Each point is reached from the start by the listed moves, each made 0, 1 or 2 times, or once backwards (-1), plus a little noise. Say if it took an odd or an even number of moves. Then give how often each move was made.
In the rows, 128 means zero.

Moves:
(1): 173  123  97  135
(2): 146  187  144  129
Start: 110  132  130  122
Points:
127  190  146  125 -> odd (0, 1)
144  247  162  128 -> even (0, 2)
66  136  162  114 -> odd (-1, 0)
82  198  181  115 -> even (-1, 1)

Moves:
(1): 160  157  136  138  132
(2): 99  164  134  123  122
(3): 130  115  160  100  121
(4): 122  110  154  167  144
Start: 126  110  133  130  120
Points:
142  244  166  70  91 -> even (2, 2, 1, -1)
107  227  124  92  93 -> even (1, 2, 0, -1)
103  203  187  104  106 -> even (1, 2, 1, 0)
67  91  197  57  99 -> even (-1, 1, 2, 0)

Moves:
(1): 161  131  142  158  137  138  120  110  115  111
(2): 133  162  129  129  119  117  134  121  108  135
(3): 115  131  169  144  123  145  132  127  133  129
(4): 112  128  129  172  127  122  100  132  99  137
(5): 126  135  144  121  167  134  138  148  133  146
(6): 124  126  110  131  113  183  132  137  126  135
(7): 133  119  126  133  120  119  162  142  109  127
(8): 138  133  118  120  102  142  108  169  123  111
Start: 122  145  136  139  131  110  112  150  137  126
Points:
114  126  110  117  56  35  154  207  105  98 -> even (-1, 0, 0, 0, -1, -1, 2, 1)
177  171  102  202  77  33  78  156  44  80 -> even (1, 1, -1, 1, -1, -1, 1, 1)
128  121  191  237  64  231  75  249  94  87 -> odd (1, -1, 2, 1, 0, 1, 1, 2)

Moves:
(1): 157  145  130  133  121  140  133  141  112  129  130  132  119  132
(2): 130  151  139  126  140  125  106  131  127  125  130  126  125  118
(3): 121  121  162  138  120  131  133  144  131  144  139  118  115  120
(4): 117  128  129  163  122  129  129  125  130  117  131  141  134  115
(5): 138  102  132  129  153  134  131  152  153  112  138  131  131  136
(6): 110  132  116  123  126  161  138  124  135  124  138  126  131  133
(7): 122  140  127  127  131  121  157  133  127  117  132  121  130  130
(8): 130  134  117  113  114  122  130  147  124  127  130  140  133  123
(9): 145  136  129  137  124  121  129  118  155  137  122  125  139  120
(10): 133  133  120  130  147  129  128  138  130  147  131  122  132  124
(11): 135  127  125  128  120  121  124  123  123  121  164  124  126  124
Start: 123  114  125  110  140  127  144  124  153  118  134  140  129  132
Points:
67  185  144  59  126  167  122  119  183  163  114  113  134  107 -> odd (-1, 2, 1, -1, -1, 2, 0, 1, 1, 0, -1)
134  72  180  154  142  139  249  239  188  86  189  140  118  132 -> even (1, -1, 2, 1, 2, 0, 2, 1, 0, 0, 0)
182  176  91  182  138  85  175  138  189  115  82  179  178  96 -> odd (1, 0, -1, 2, 0, -1, 1, 1, 2, 1, -1)

Moves:
(1): 164  115  132  123  123  112  125  116  126  121  124  128  130  136  119
(2): 136  165  118  130  123  124  139  135  117  128  126  122  120  123  131
(3): 129  146  164  125  130  125  117  126  124  139  134  131  121  109  126
(4): 122  142  138  172  131  125  126  117  124  130  124  120  133  150  128
(5): 142  134  117  130  159  139  132  129  129  137  132  130  128  135  125
(6): 136  119  134  121  122  156  103  134  120  122  125  120  129  142  117
(7): 132  132  141  123  134  138  153  127  128  112  115  127  133  128  129
(8): 143  129  128  140  123  124  132  159  139  136  133  128  113  130  129
(9): 128  139  128  132  125  142  117  123  157  119  134  133  127  121  128
(10): 135  137  126  132  121  132  144  120  142  153  119  134  132  126  133
(11): 128  129  131  125  120  135  138  122  123  133  157  114  133  129  126
(12): 126  136  134  123  102  129  142  133  125  112  139  168  130  144  123
Start: 138  128  121  136  107  119  144  132  130  136  139  150  125  119  126
Points:
208  235  165  213  83  62  208  54  130  158  107  245  148  178  118 -> even (2, 1, 1, 2, 1, -1, 0, -1, 0, 2, -1, 2)
137  91  249  104  114  170  103  130  86  128  103  91  130  98  105 -> even (0, -1, 2, 0, -1, 2, 2, 0, -1, 0, 0, -1)
239  114  185  161  176  174  117  72  145  146  182  85  153  150  89 -> odd (2, -1, 1, 1, 2, 1, 1, 0, 1, 0, 2, -1)
248  76  68  121  92  128  73  173  213  136  151  114  95  117  99 -> odd (2, 0, -1, -1, 0, 1, -1, 2, 2, 0, 0, -1)
181  133  148  142  80  171  117  99  93  88  147  209  155  215  78 -> even (1, 0, 0, 1, 1, 2, 0, -1, 0, 0, 0, 2)
139  84  213  82  40  119  134  106  67  55  143  218  148  158  89 -> odd (1, -1, 1, 0, -1, 1, 1, -1, -1, -1, 0, 2)
196  132  59  93  182  216  117  160  147  113  88  115  119  131  105 -> odd (0, 1, -1, -1, 2, 2, 1, 0, 1, 0, -1, -1)

Moves:
(1): 134  129  137  119  126  144  132  132  130  127  129  136  133  137  132  134  115  120
(2): 123  138  130  124  128  132  123  131  117  120  128  136  124  123  133  131  129  136
(3): 133  124  144  134  124  143  132  128  136  126  127  125  115  136  128  117  132  127
(4): 130  127  133  124  138  126  121  138  135  119  118  131  126  120  124  131  122  121
(5): 122  108  133  131  125  133  142  119  140  115  139  144  122  140  127  131  134  120
(6): 136  141  133  145  116  123  135  129  135  141  133  126  129  144  118  130  139  139
(7): 126  116  133  131  129  123  135  134  135  124  136  135  141  128  130  120  133  133
(8): 124  134  130  122  127  131  119  132  142  128  121  116  120  117  129  134  126  134
(9): 130  126  138  117  128  124  126  134  123  123  143  140  126  128  127  120  131  124
(10): 127  139  124  117  126  142  123  116  122  115  130  131  125  147  126  124  132  136
(11): 131  118  124  128  138  132  128  136  129  130  131  134  127  133  137  130  129  120
(12): 123  120  129  129  130  128  125  134  124  134  120  125  131  127  125  134  129  128
(13): 125  130  139  141  113  130  111  114  128  100  144  124  127  131  137  128  137  139
(14): 124  122  133  122  129  120  130  118  126  107  124  113  127  132  144  129  127  125
(15): 130  131  124  124  120  115  124  115  131  129  122  138  134  130  135  121  132  126
(16): 134  125  132  131  135  122  129  121  136  131  124  117  132  115  129  135  136  131
(17): 140  143  116  111  119  138  125  140  126  125  113  113  136  118  123  125  141  116
(18): 142  119  111  121  121  116  127  140  116  127  126  120  139  117  130  129  128  136
Start: 126  128  122  118  143  114  130  122  133  124  130  126  133  135  122  127  121  139
Points:
139  224  128  31  95  110  52  104  95  7  104  99  101  124  168  78  161  139 -> even (-1, 2, 1, 1, -1, 0, -1, 1, 2, 1, 0, -1, 1, 2, 2, -1, 2, 0)
79  84  128  123  151  69  106  66  103  22  159  206  161  187  169  120  158  178 -> odd (-1, 2, -1, 1, 1, 0, 2, -1, 0, 2, 1, 2, 1, 1, 2, 0, -1, 0)
100  168  127  100  126  94  85  95  122  88  191  159  134  156  148  88  146  164 -> odd (-1, 0, -1, -1, -1, 0, 1, 1, 2, 1, 1, -1, 1, 0, 1, -1, 0, -1)
143  163  172  118  140  161  89  159  126  80  117  140  90  127  151  123  92  124 -> even (1, 2, 2, 2, -1, 0, -1, 0, 0, -1, 1, -1, 1, 0, 0, -1, 0, 0)
136  102  96  74  146  97  122  152  137  111  122  191  149  119  138  83  98  164 -> odd (0, 1, 1, 1, 0, -1, 2, 1, 0, 1, 0, -1, -1, -1, 2, -1, -1, 2)
162  43  104  79  159  176  194  161  112  106  166  182  136  165  156  136  99  96 -> even (2, 1, 1, -1, 2, -1, 0, -1, 0, 0, 2, -1, -1, 0, -1, 0, 0, 2)

Moves:
(1): 138  127  131  124  128  139  142  140  136  137  120  133  130  126  141  126  112  128  129  138  122  130  139  139  122  126
(2): 135  136  132  132  120  129  129  131  136  133  136  129  135  131  125  126  131  123  125  113  133  135  123  131  131  132
(3): 126  118  126  129  132  122  119  136  128  133  128  125  126  136  132  120  136  129  137  122  128  128  128  121  133  126
(4): 122  127  125  138  147  112  114  116  152  136  130  117  121  131  128  123  123  129  129  114  130  130  138  123  138  136
(5): 117  130  154  123  135  135  128  125  130  138  105  134  120  138  122  126  144  118  140  137  153  127  128  134  120  124
(6): 123  133  139  138  130  131  129  128  127  122  123  116  128  128  128  136  129  122  120  133  123  134  125  117  131  126
(7): 132  127  117  121  126  125  141  119  127  129  122  127  145  146  120  118  143  105  121  137  122  144  119  138  131  125
(8): 114  127  125  129  130  128  123  127  122  143  125  146  123  133  128  130  125  127  115  126  127  135  124  124  120  135
(9): 124  120  134  125  122  125  120  127  134  134  132  122  120  133  123  121  129  121  131  132  129  131  126  139  132  125
(10): 122  133  139  121  116  129  122  126  127  129  124  143  140  117  135  121  138  137  118  130  140  136  138  110  134  122
(11): 123  131  123  135  127  135  140  127  128  126  142  127  135  128  124  122  120  146  133  116  121  138  130  123  126  115
(12): 122  121  123  127  131  133  143  125  141  114  127  138  134  127  132  132  131  124  121  136  113  124  115  135  130  131
(13): 138  143  114  125  120  138  114  133  129  117  122  125  138  130  126  117  133  115  115  126  120  141  126  143  131  127
(14): 128  126  130  129  120  131  121  125  127  120  124  144  131  138  136  140  124  130  126  132  133  122  136  120  133  128
(15): 119  122  125  117  133  136  132  130  119  136  123  122  125  130  141  127  126  132  120  131  132  125  123  140  134  115
(16): 121  124  131  131  130  131  129  124  134  132  137  124  136  124  118  137  133  111  131  107  128  123  132  121  120  128
(17): 135  119  115  129  125  132  134  128  142  130  119  117  121  130  118  142  137  131  116  134  115  123  129  128  135  129
(18): 115  126  131  130  126  119  128  134  125  120  119  129  132  128  128  130  122  141  113  122  117  119  133  125  124  125
(19): 124  130  117  124  122  120  126  141  132  130  136  125  126  127  123  128  119  124  135  126  138  135  130  122  132  127
(20): 124  130  120  132  121  124  123  125  128  131  123  125  122  131  134  129  139  126  128  135  132  125  130  131  124  130
(21): 125  115  125  146  137  131  131  129  133  129  130  119  132  127  131  136  122  132  129  135  130  131  131  147  135  140
(22): 122  126  125  111  125  110  114  132  133  123  126  118  112  136  134  128  135  139  133  122  124  141  136  128  122  138
(23): 130  129  130  140  127  119  132  132  136  116  117  124  112  129  129  128  130  117  120  113  122  139  143  143  141  134
(24): 129  136  138  132  116  130  127  123  134  137  122  132  129  128  126  130  126  124  141  112  133  126  131  131  136  138
Start: 128  138  132  122  140  132  132  122  134  118  136  134  119  121  137  122  123  137  132  127  135  109  137  110  150  129
Points:
89  172  197  174  129  178  114  129  202  201  80  119  194  149  97  88  156  40  117  91  190  174  123  156  176  144 -> odd (1, 2, 1, 1, 2, 2, 1, 1, 1, 1, 0, 0, 2, -1, 0, 1, 0, 1, 1, 0, 2, -1, -1, 2)
88  115  118  150  92  117  173  150  156  101  132  220  186  150  148  199  121  87  62  98  83  95  126  54  124  170 -> even (1, 2, 1, -1, -1, 1, 1, 2, -1, 0, -1, 2, -1, 2, -1, 2, 0, 2, 1, 1, 0, 0, 0, 0)
147  140  97  178  98  113  82  165  162  34  152  117  119  118  143  135  71  81  75  79  110  92  183  207  187  146 -> odd (0, 1, -1, 0, -1, -1, -1, -1, 2, -1, -1, 0, 2, 2, 0, 1, -1, 2, 1, 1, 1, -1, 2, -1)
121  121  110  133  130  184  177  163  165  121  105  133  89  143  166  148  103  38  58  212  94  165  95  237  148  150 -> odd (2, 1, -1, -1, 0, 2, 0, 2, 2, -1, -1, 2, 1, 0, 1, 0, 0, -1, 1, 1, 1, 0, 1, -1)
49  99  177  122  224  105  96  92  169  230  114  79  7  160  158  107  122  211  242  50  204  118  178  151  142  150 -> even (0, -1, 1, 2, 2, -1, -1, 1, 0, -1, 2, -1, -1, -1, 2, 0, 0, -1, -1, 0, 1, 2, 0, 2)
112  213  120  86  98  211  199  136  97  82  66  166  160  156  146  54  167  49  94  233  166  215  108  159  147  33 -> even (1, -1, -1, -1, 2, 2, 2, 0, 0, 1, 2, 1, 2, 0, 1, -1, -1, -1, 2, 2, -1, -1, 1, -1)
96  141  57  106  77  147  141  151  167  176  115  137  120  201  96  125  180  120  152  109  122  163  91  132  135  135 -> odd (0, 1, 2, -1, 1, 0, 1, 2, 0, -1, 2, 1, 1, 0, 0, 0, 2, 0, 2, 2, 0, 1, -1, 2)
60  85  146  163  110  178  161  96  120  201  146  203  161  130  202  127  82  144  110  106  164  132  219  151  165  101 -> odd (2, -1, 0, 0, -1, -1, 1, 2, 2, 2, 2, -1, -1, 2, 2, 2, -1, 0, -1, 2, 2, -1, 1, 1)
